Each row of a before or after table is a point. The points were changed in one or more steps. Then noise was added and the rows were shuffled. The steps act on columns, c1 being the first. Name the steps. A step turns or swaps two columns, mirrors them in a line or flattens them onto one, adds a multiple of one to another, or multiplies or shifts one. Angles are multiples of 10 degrees, from the lower column toward the higher: turns from -170 to 170, lines from 10 to 170 but not 90. Use the fewest steps. Two steps may share a column if one is a turn and the other turns, adds or multiplies; they go together, in the order done. Otherwise the lowest column goes first.
In the rows, zero is written as 128.

Before (14 x 2):
[[130 102]
 [109 105]
 [165  99]
 [173 109]
 [126 156]
 [113 166]
 [146 107]
 [ 94 130]
 [173 117]
 [129 134]
 [ 91 103]
 [ 99 163]
 [100 176]
 [148 157]]
After (14 x 2):
[[ 96 149]
 [100 166]
 [131 105]
 [143 113]
 [171 128]
 [119 164]
 [126 156]
 [108  99]
 [178 123]
 [ 92 124]
 [150 165]
 [130 137]
 [166 110]
 [ 90  85]]
Steps: add 0.3 times c1 to c2

Before (9 x 8):
[[ 96  98 140 128 144 131 131 116]
 [137  95 151 110 145 149 141 108]
 [148 150 141 150 142 116 148 161]
 [140 109 141 116 122 125 137 249]
 [133 154 113  96 137 155 136 104]
 [126 117 146 131 107 126 142 105]
 [141 105 119 109 137 115 127 131]
 [129 105 143 112 135 151  93 118]
 [135 107 116 151 126 143 147 123]]
After (9 x 8):
[[ 94 101 124 132 118  46 118 122]
 [108 139 149 141 121 167 129 139]
 [129 158 139  96 114 113 123 136]
 [113 156 129 129 114  59 159 112]
 [110 168 130 136 113  62 111 127]
 [150 119 106 147 120 174 106 107]
 [153 135 152 133 135  84 111 118]
 [134 148 122 126 151 125 118 152]
 [115 152 130 141 136 178 119  17]]
Steps: swap c1 and c4; turn c2 and c3 by -140 degrees; turn c5 and c7 by -170 degrees; multiply c6 by 3; turn c6 and c8 by -160 degrees

Before (14 x 12):
[[139  93 134 119  77 140 149 110 147 135 134 156]
 [ 90 123  93 175 124 112  96 124 106 109 120 120]
 [116 132  91 155 129  92 114 122 134 135 136  93]
 [121 121 124 111 147 135 127 124 133 163 120 171]
 [145 119 108 152 119 142 120  98 160 126 123 153]
 [150  97  94 117 144 112 145 159 117 126 131 135]
 [114 130  95 148 125  82  83 123 130  94 145 129]
 [131  64 115 115 137 134 131 133 166 159 113 164]
 [118 109 114 140 122 159 124 116 158 114 158 133]
 [147  83 114 154  97 142 138  91 138 144 174 167]
 [115  92 131  98 162 137  98 100 135 149 110 133]
 [159  85 152 153 112 147 153  91 148 126 139 163]
 [135 128  83 150 120 115  73 141 111 122 128 105]
 [117 119  71 138 122 123 111  91 128 106 128 124]]
After (14 x 12):
[[148  82  84 149 205 117 176 133 116 138 130 116]
 [124 182 130  98  62 139 169  82 153 131 111 103]
 [129 154 126 108  77 139 136 119 162 139 118 119]
 [152 112 111 153 161 141 130 105 147  99 124 153]
 [164 101  90 119  64 111 117 117 119 137 131 139]
 [159 101 115 153 207 145 105  70 148 125 176 145]
 [169 102 150 156 147 146  98  74 135 108 137 166]
 [123  94  91 157 141  94 143 134 136 127 137  85]
 [130 110 114 140 149 162 130 105 131  95 159 156]
 [142 111 115 114  97 134 128  77 174 111 112 118]
 [149 141 135 119 248 144  93  90 142 115 134 145]
 [127 141  73 138 161 121 144 101 107 117 131 156]
 [125 103  95 148 186  82 169 129 101 107 143 178]
 [102  55  93 174 172 110 157 123 102 135 121 150]]
Steps: shift c1 by 10; turn c2 and c8 by 60 degrees; add -1.5 times c4 to c2; turn c5 and c7 by 160 degrees; multiply c5 by 3; add -1.5 times c10 to c12; turn c9 and c10 by -60 degrees

Before (9 x 24):
[[113 116 125 172 102 111 140 145 125 156 123 134 139 130 135 131 103 160
  190 143 126 118  76  94]
 [108 109 120 180 176  86 177 131 149 142  75 143 131 129 146 148  97 176
  171 161 130 129  75  78]
 [144 147 132 131 116 127 189 168 166 142 152 109 121 133 111 105 131 151
  127 125  93 129 126 125]
 [179 105 154  93 137 127 102 130 126 164  87 156 149 185 191 153 105 123
  120 156 165 138 159  89]
 [173  87 146 110 145 126 107 113 131 114  90 158 126 166 151 154  69  96
  128 127 155 110 158 117]
 [146  92 133 119 178 127 102 138  80 131  96 160 172 155 159 157  75 134
  140 121 144 130  94  88]
 [127 165 140 100  89 155 164 137 170 168 144 153 104 118 110  99 146 159
  133  88 127 149 131 138]
 [111 146 108 119 117 153 168 168 152 171 134 131  92 111 114  93 109 155
  130 132 117 101 129 116]
 [125 130 155 115 100 163 128 141 160 189 153 136  98 117 121  78 119 130
  106 105  81 171 146 128]]
After (9 x 24):
[[105 110 114 175 132  83 101 125  73 143  78 142  91 130 152 116 103 127
  173  79 134 132  76  79]
 [110 146 111 122 128 153  97 159 121 177 128 133  54 127 109  81 107 135
  133 103 113 102 130 118]
 [126 166 138 103 127 152  76 138 103 167 140 155  63 123 113  75 142 147
  133 147 124 140 127 134]
 [150  90 137 116 121 128 147 133 131 125  95 156 130 135 170 159  75  86
  139 153 157 135  92  89]
 [147 146 130 134 123 124  71 158 104 143 150 105  88 159  85  90 134 148
  127  98 108 129 127 116]
 [174  86 152 115 129 132 146 116 142 110  84 156  83 132 162 167  69 146
  125 141 171 115 154 122]
 [113 113 122 168 128 112 124 138 103 157 121 134 102 129 129 114  99 111
  191 112 125 116  75  91]
 [128 122 158 120 126 162 114 132 140 195 152 141  63 155  85  75 120 158
  107 152  89 178 141 125]
 [179 110 160  91 133 125 167 135 119 166  89 152 102 143 212 150 102 131
  125 116 191 139 161  92]]
Steps: multiply c5 by 0; turn c7 and c20 by -150 degrees; multiply c8 by 0.7; turn c9 and c18 by 120 degrees; turn c9 and c16 by 30 degrees; shift c13 by -40; add 0.7 times c21 to c15; turn c14 and c21 by 50 degrees

Before (9 x 64):
[[115 114 179 125 142 115 147 114 143 127  89 135  92 112 127 127 123  98
  103 116  96 150 135 170 155 111 137 106 132 147 158 144 130 151 160 170
  173  73 106  80 156  80 163 118 134 116 101 173 113 123 106  84 144 174
  118 123  78 164 113 140 106 163 130 128]
 [121 169 120 203 111 113 134 160 102  70  81 132  99 127 110 134 128 113
  135  99 151 124 188 112 141  93 109 166 114 114 113 153 140 148 116  90
  146 148 146  84 131  67  82  71 111  93 131 115 173 125  90 118 136 132
  165 136 142 120  83 139 104 124 149 147]
 [129 133 119 199  97 173 131 171  82  98 122 157  85 161 107 152 136 121
  107  87 106 108 143 116 143 105 132 123 121 108  97 125 154 112 139 176
  106  95 129 101 118 127 135 139 133  99 161 133 166 110 101 148 157 152
  120 124  93 160 142 149 162 133  97 180]
 [ 90 179 119 168 168 113 117 143 147 119 105 143 166 162 158 113 136 175
  130 119 106 130 115 188 182 140 136 136  80 163 149 127 133 132 124 153
  167 115  87  76 149 121 161 125 136 135 165 162 111 136 176  88  99 128
  138 128 136 173 131  88 166 101 158 139]
 [155 145 185 127 150 165 129 118 141 128 166 108 163 137 153 164 125 113
  123 116 135 141 140 180 172 157 145 102  92 146 172 126 142  90 119 133
  171 158 109 109 107 124 161 143  93 124 140 129 144 153 119 126 117 166
  106  96 157 109 165 116 115 127  94  93]
 [ 89 115  96 138 160 121  70 151 107 120  95 154 131 150  79 124 186 154
   88 113 135 120 155 136 114 116  95 126 127 169 165 117 127 165 166 156
  110 115 119 143 123 121 110 114 117  90 106 110 172 161 138  76 110 101
  147  76 111 141  83 112 143 100 133 129]
 [ 94 169 127 141 155 148 145 163 165 158 106 106 148 124 132 136 139 174
  104 117 115 144 124 141 123 105  83 163 148 120 132  99 135  78  96 127
   95 114 112 134 128 126  94 110 106 161 137 158 183 138 168 142 184 110
   95  75 155 113 162  83 112 100  78 175]
 [153 126 184 123  97 149  96 161 149 127 120 168 123 119 109 116 144  93
  101 173 132 127 150 146 108  90 134  89  99 101 131 133 149 134 149 147
  136  87  66 118 114  83 156 100  92 139 126 134 127 113 120 151 136 188
  149  76  76 122 102 133 133 166 127 128]
 [163 181 125 142 172 132 144 130 154  74 136 108 151 140  69 151 175 118
   87  85 134 123 116 113  99 144  77 161 134  94  99  80 106 124 125 101
   94 100 129 140 155 118 112 117 103 165 103 168 165 128  94  96 103 118
  152 126 113 153 121 104 128 139 130 103]]
After (9 x 64):
[[162  88 124 143 173 131 144 132 156  72 135 107 151 139  71 151 177 119
   86  80 134 122 116 111  95 133  77 162 136  95  97  79 125 126 126 102
   94 129 130 138 157 147 114 155 102 163 106 169 166 131  82  96  99 117
  154 130 114 182 121 104 132 141 128 103]
 [118  84 121 201 112 116 134 161 103  68  80 129  97 129 111 182 128 115
  134  98 150 124 188 112 142  58 107 164 116 112 111 155 139 149 115  88
  147 180 132  85 132 154  85 107 112  94 134 115 170 123  93 115 135 133
  165 137 140  95  86 138 106 125 147 146]
 [158 117 185 128 151 165 131 114 141 128 167 107 165 138 153 120 124 110
  121 112 134 141 140 181 173 154 143 101  90 146 174 123 162  92 118 133
  170 188 146 108 102 144 158 153  94 119 141 127 143 153 117 129 116 169
  106  98 156 121 165 115 112 128  97  94]
 [ 91 167 119 169 166 110 117 145 149 118 104 142 162 159 156 128 135 175
  128 121 106 128 113 189 182 140 136 137  80 165 150 127 122 132 120 155
  169 145 166  75 152 129 161 113 133 136 163 165 112 135  69  86  99 129
  138 128 138 193 129  88 168 103 158 138]
 [ 90 141  96 138 162 121  70 151 105 118  95 155 132 150  84 143 184 152
   89 130 137 118 155 134 115 116  96 124 125 167 164 122 125 165 166 154
  110 144 141 143 124 127 111 122 117  92 105 112 169 162 141  77 112 101
  148  74 112 122  87 113 142  98 137 132]
 [ 94 161 128 144 153 150 146 165 164 157 106 106 146 122 130 144 136 174
  108 114 119 143 123 142 126 111  83 165 145 120 133  98 140  77  97 124
   94 144 141 134 128 111  92 121 106 162 137 158 185 139  81 143 182 110
   94  76 155 151 165  85 112  99  79 175]
 [128 100 121 199  94 174 132 173  83  99 122 156  84 163 107 117 136 121
  108  85 107 108 145 119 145 110 134 120 121 108  99 125 164 114 139 177
  102 125 130 102 116 115 135 130 135 100 160 135 166 110 127 150 157 152
  120 124  91 116 142 146 163 135  98 180]
 [153 121 185 121  98 149  94 162 150 128 119 167 122 122 107 145 143  94
  102 181 129 126 152 146 107  84 135  87  99 102 129 135 136 133 148 151
  136 117 202 116 115 122 155 100  93 140 125 133 123 112 134 152 135 186
  148  78  76 142  99 133 137 169 126 128]
 [114 108 177 128 139 114 147 113 146 126  87 135  91 113 126 138 120 100
  104 111  95 150 137 171 158  91 137 107 135 144 157 141 128 150 163 169
  170 102 165  79 156 144 161 123 132 115 102 175 112 119 145  83 145 172
  118 124  80 179 114 142 108 163 131 130]]
Steps: turn c2 and c51 by -100 degrees; add -0.3 times c7 to c20; add 1 times c9 to c58; turn c16 and c33 by 40 degrees; turn c16 and c44 by 70 degrees; turn c39 and c42 by 160 degrees; turn c26 and c42 by 40 degrees; shift c38 by 30

Before (13 x 64):
[[126 117  77 137 122 126 101 141 142 136 139 113 152 118 132 182  76 132
  137 130 119 142 102 125 118 107 106 147  94 106 116 102 128 124 123 114
  117 111 154 123  97  86 133 127 112 109 126 149 120 118 138 162 120 129
  124 120 127 117 110 249 134 107  74  88]
 [141 126 102 148 112 138 154 119 125 138 141 125 159 124  96 132 132 114
  115 123 137 141 103 128 159 142 144 142 148  90 129 125 128 133 122 139
  119 124 124 230 124 111  92 136 123 113 117 147 133 128 150 134 110 139
  125 143  96 180 107 160 168 115 118 135]
 [137 159 120 126 130 100 159 118 122 120 139 126 159 128 135 119 130 113
  138 139 106 132 106 157 130 138 146 130  99 112 127 196  60 135 122 126
  120 116 133 113 119 115 104  70 126 123 126 146 132 155 137 125 114 138
  126 123 125 125 177 118 133 155  77 137]
 [ 95 124 131 125 128 106 147 119 125 137  72 120 126 123 100 137 110 176
  137 143 115 116 101 112 191 141 107 139  95 104 129 133  97 126 149 128
  123 119 114 123 130 104 111 100  61 112 130 129 142 125 157 122 109 117
  132 137  94 124 101 157 136 112 143 118]
 [138 173 116  95  65 137 156 126 128 135 143 116 150  93 118 124 132 123
  116 143 106 133 101 139 123 105 147 128 102 130 133 161 110 139 128 141
  120 120 116 127 123 124 123 115  93 108 123 121 120 119 151 120 115 115
  116 139 231 115 137 161 126 113 147 124]
 [136 117 126 147 139 129 140 134 166 139 137 104 153 131  92 120 121 109
  130 136 133 147 119 150 120 140 147 144 143 125 132 119 119 144 117  98
  151 187 127 113 118 124  94 129 130 112 117 115 136 118 145 139 118 122
  127 160 102 100 207 125 147 154 147 121]
 [103 130 130 144 136 140 135 119 123 138  89 109 131 117 130 157  97 124
  109 138  82 139 109 128 136 101 145 126 111 103 129 137 132 128 123 120
  131 132 130 143 130 128 144 128 106 108  99 144 146 117 133 170 109 127
  152 128 122 110 117 141 147 108 133  77]
 [142 117 132 147 137 138 158 152 147 134 146 116  99 114 143 126 134 113
  134 132 130 114 109 156 132 143 121 143 137 147 125 119 132 125 147 116
  121 137 115 119 125 129 131 135 138 109 126 146 210 123 163 144 119 114
  132 118 133 101 107 117 159 156 140 116]
 [142 155  97 151 140 130 135 129 124  99 116 128 141  84 144 121 104 122
  118 122 137 138 108 121 119 133 122 148 182  97 122 126 131 125 125 118
  134 120 121 116 121 121 105 134 124 133 109  77 120 121 124 122 182 131
  144 227 113 150 108 139 122 107 138 134]
 [ 91 182 120 149 141 136 135 122 113 105  65 127 113 128 131 139 128 120
   85 127 129 150 112 148 160 139 149 129  93 100 121 127 113 138 138 132
  146 112 128 170 117 120 114 125  97 135 119 149 131 119 160 119 164 161
  122 135 104 112 110 123 127 119 150 137]
 [135 124 112 150 144 106 137 156 128 129 140 125 120 122 143 178 102 129
  127 139 136 151  97 155 120 139 132 115 101 168 122 103 123 142 118 133
  132 116 131 129 113 115 112 131 136 121 119 147 121 130 160 121 144 116
  112 167  94 103 142 122 152 124 148 142]
 [127 118 124 140  74 137 147 128 144 138  73 125 157  86 132 133 122 142
  107 127 133 139 142 123 137 126 112 119 109 111  97 126 127 141 174  60
  120 148 118 118 116 114 119 132 136 127  58 127 128 137 133 125 125 123
  120 147 114 101 108 142 122 115 141 134]
 [110 155 131 145 135 137 125 156 136 139 125 124 151 125 129 122  90 148
  136 118  80 145 105 116 124 113 142 147  93  96 127 129 123 122 117 139
  118 128 136 112 125 123  96 129 126 114  72 138 128 139 152 124 119 131
  135 117 131 107 102 116 127 121 143 112]]
After (13 x 64):
[[138 176 115  95  65 137 155 126 121 135 143 119 150  93 119 125 132 124
  116 141 104 135 100 139 137 104 126 126 101 128 133 159 111 139 119 141
  120 120 121 127 126 124 123 116  94 109 123 121 121 118 150 121 114 115
  114 140 232 114 132 161 126 112 146 127]
 [ 96 111 132 124 127 107 147 120 146 137  71 121 125 122 100 137 109 176
  137 142 116 117 101 111 109 141 190 140  94 104 130 134  99 125 145 127
  124 119  87 125 131 105 111 100  63 113 129 132 143 126 158 121 108 118
  131 139  95 124 109 158 134 114 144 120]
 [140 135 101 149 112 138 153 118 142 136 142 124 159 125  94 132 136 114
  115 122 139 140 102 126 100 140 147 142 151  93 131 125 127 133 116 138
  121 128 135 228 124 111  92 135 124 113 119 146 134 128 150 136 110 137
  124 143  96 180 112 160 169 116 119 135]
 [110 158 129 145 135 139 124 156 153 140 125 122 151 125 127 123  88 145
  136 118  81 145 106 117 132 112 126 146  92  96 128 132 123 121 118 140
  118 128 150 111 124 122  98 130 125 113  71 137 129 140 150 123 119 132
  135 116 131 108 118 117 128 119 142 112]
 [126 106  78 140 123 126 101 142 150 138 138 113 152 119 130 183  76 133
  137 131 119 141 101 125 143 108 126 147  94 106 115 104 126 125 140 114
  116 110 153 123  99  85 133 126 112 108 126 148 122 116 138 164 119 128
  124 121 126 117 128 249 134 107  73  88]
 [127 110 123 140  74 137 148 130 154 138  73 127 159  87 133 132 122 143
  107 127 134 140 143 123 133 125 143 119 109 111  97 126 126 141 179  60
  120 147  50 118 116 114 119 132 137 129  57 127 128 136 131 126 124 124
  120 146 114 101 128 142 122 115 143 134]
 [104 138 129 146 138 140 137 120 134 140  89 110 133 117 130 156  99 124
  109 136  81 136 110 129 114 101 129 126 110 102 129 136 132 127 124 120
  133 133 136 142 130 129 144 127 104 106  99 145 147 116 130 170 108 127
  151 128 121 109 118 140 147 108 132  78]
 [136 165 119 128 129 101 160 117  85 122 139 128 159 127 134 118 129 114
  138 139 107 133 105 156 127 139 129 130  99 111 127 194  60 134 125 125
  119 117 141 112 120 115 105  72 126 123 127 146 131 153 138 126 113 138
  127 126 124 123 155 118 132 156  77 135]
 [ 91 184 122 146 142 135 137 124 132 104  63 129 115 127 132 140 126 120
   84 126 131 150 113 149 120 138 158 127  96 100 122 127 112 138 142 135
  147 112 112 170 118 119 113 128  97 134 119 148 131 120 160 120 166 158
  122 135 104 113 104 122 127 119 150 138]
 [136 128 112 148 144 106 138 158 116 129 141 126 120 122 143 178 102 128
  127 141 135 150  97 157 126 138 118 116 102 168 122 103 122 144 117 131
  130 116 146 129 112 115 113 129 136 120 118 146 125 131 160 119 147 115
  112 169  92 101 139 122 151 127 147 142]
 [144 116 132 149 138 139 157 153 157 135 147 116 100 115 145 125 135 112
  134 132 130 114 110 157 127 142 134 142 138 147 124 118 132 125 141 117
  120 138  89 118 125 129 129 134 138 109 125 145 209 121 162 146 121 114
  131 118 134 103 129 117 159 156 141 115]
 [136 129 126 149 139 129 142 134  92 138 138 103 153 130  91 121 122 110
  132 139 133 148 121 150 112 141 109 144 145 126 130 120 119 145 114  93
  152 186 145 112 118 124  96 129 130 112 117 114 136 118 145 140 117 124
  127 160 104 103 207 126 148 155 148 120]
 [144 149  94 152 141 129 134 130 142 100 116 130 140  85 144 121 102 121
  119 121 137 139 109 120 150 131 130 150 182  98 121 125 134 128 118 116
  134 120 127 115 121 121 106 135 125 134 108  76 121 121 125 120 182 132
  143 226 113 150 112 138 121 107 139 135]]
Steps: turn c2 and c27 by -30 degrees; turn c25 and c27 by 120 degrees; turn c9 and c59 by 50 degrees; multiply c35 by 2; turn c35 and c39 by -50 degrees

Before (8 x 64):
[[ 66 133  90 171 117 131 130 104 178 110  84 174 127 157 136 120  63 128
   38 106 115 149 154 101 146 104 122 136 118 130 132 123 162 121 107 129
  148 114  98 156 150 128 144 135 138 129  92  40 138 126 128 114  86 143
  158 116 142 110 137 169 122 126 116 103]
 [148 106 155 122  99 117 139 130  62  87 129 150 107 117 136 108 137 140
  162 145 117 113 127 114 130 114 146 100 139 121 154 163 102 110 135  91
  110  98 136 144 121 102 120 128 154  75  99 168 126 154 169 116 164 110
   84 130 141 125 111 171 143 157 123 115]
 [ 24 125  83 143  91 143 149 110 164  75 125 119 103 138  96 127  87 119
   56 104 117 147 159  90 172 110 127 157 126  97 146 118 161 130 105 124
  166 132 114 169 126 131 122 122 153 145 104  52 131 133 145 166  88 156
  177 149 109 103 126 119 124 136 144 151]
 [145  66 156 136 124 120 168 111  71 114 135 136  75 145 123 127 107 154
  150 147 120 100 141 133 106 116 133 113 135 133 162 138 107  98  87  92
   94  98 130 139 114 109 117 112 132  98  96 162 119 175 143 131 160 106
   90 106 127 132 139 150 133 145  83 129]
 [120 135 126 132 146 154 126 137 125 177  95 126  98 117 121  84 152 127
  113 172  91 163 160 143 127 138 162  95 116 116 135  92 104 113 131 136
  175 140 131 110 139 127  88 116 124 161 119 151 124 109 164 148 178  96
  151 178 174 147 129  95 134  77 158 116]
 [126 101 164 157  75  95 144 138  78 103 109 144 102 126 131 125 129 145
  149 134 121 102 128 155 128 108 144 146 138 145 126 119 105 106 109  95
  104  78 135 136 116 116 115 144 107 100 119 176 137 161 143 120 124 135
   84  83 140 148  94 120 138 154  94 125]
 [ 59 137 104 142 106 148 144 127 196 100 106 140 116 135 118 124  68 118
   83 117 149 136 131  95 142  83 134 151 137 125 112  99 169 142 120 126
  165 102  99 169 165 143 110 130 126 123 103  36 101 124 118 164  96 160
  191 143  98  73 115 133 129 127 125 138]
 [ 83 147 130 150 139 125  98 148  92 161 125 123  73 119 106 105 144 127
  134 122  91 181 148 192 113 136 143  96 119  99 139 121 116 109 146 153
  148  90 115 137 148 101  73 108 106 161 139 175 110 115 174 129 216 128
  165 176 151 102 119 123 135  93 153 125]]
After (8 x 64):
[[119 135 126 132 145 154 127 137 126 183  95 126  98 117 121  82 152 126
  112 172  65 162 155 144 126 139 171  94 117 118 135  93 105 113 132 135
  169 139 131 110 149 126  89 116 124 160 119 151 124 108  98 104 179  97
  123 177 174 147 130  95 109  78 158 115]
 [148 105 155 121  99 116 139 130  62  70 131 150 106 117 136 109 137 140
  163 145 128 112 130 113 132 114 152 100 139 121 154 162 102 109 135  91
  121  98 137 144 121 102 119 128 155  74  99 168 125 153 128  93 164 109
  111 130 142 126 110 171  99 158 123 115]
 [126 100 164 157  75  94 142 139  78  84 111 144 102 126 130 123 130 145
  150 135 155 102 131 155 127 109 150 146 138 144 126 119 104 106 109  96
   60  78 135 135 117 116 114 144 107 100 119 177 138 161 131 114 124 135
  103  82 141 147  94 120 114 154  94 125]
 [ 83 147 130 149 138 125 100 148  93 175 125 123  73 119 109  90 145 127
  133 121  95 181 140 192 112 136 147  96 119  99 138 121 115 109 145 153
  114  90 114 136 154 100  74 107 107 161 139 174 111 114 112  89 216 130
  142 176 150 102 120 123 105  92 153 124]
 [144  66 156 135 123 120 168 110  71  97 135 137  75 146 122 106 107 153
  150 147 128  99 145 134 105 115 135 113 135 132 162 139 107 100  87  92
   82  98 130 139 120 109 118 112 132  99  97 161 119 175 121 117 160 108
  103 106 127 131 140 149 119 145  83 129]
 [ 59 137 103 143 106 147 144 127 196 135 104 139 116 135 117 138  68 118
   84 117 129 135 118  96 142  83 135 152 139 124 111  99 169 143 120 127
  144 102  99 170 163 143 110 130 125 123 104  36 101 124  98 148  96 160
  196 143  99  73 114 132 131 127 124 138]
 [ 66 133  90 171 117 132 130 104 179 128  84 174 128 156 135 137  63 128
   39 106 113 150 145 101 146 104 120 137 118 130 132 123 163 121 106 129
   83 114  97 156 157 127 145 134 137 130  92  40 137 125 142 121  87 144
  162 115 142 111 136 169 134 127 116 103]
 [ 23 125  83 143  90 142 149 110 164 108 124 118 103 139  97 171  87 119
   57 105 101 148 158  90 172 111 127 157 126  97 147 117 161 130 105 124
  144 133 115 169 137 131 123 122 153 146 104  52 131 133  86 125  89 155
  198 150 108 102 125 118 126 135 145 151]]
Steps: add -1.5 times c4 to c37; add -1 times c6 to c21; turn c10 and c55 by -30 degrees; add 1 times c25 to c16; turn c23 and c41 by 20 degrees; multiply c27 by 1.3; turn c51 and c61 by -160 degrees; turn c51 and c52 by 70 degrees
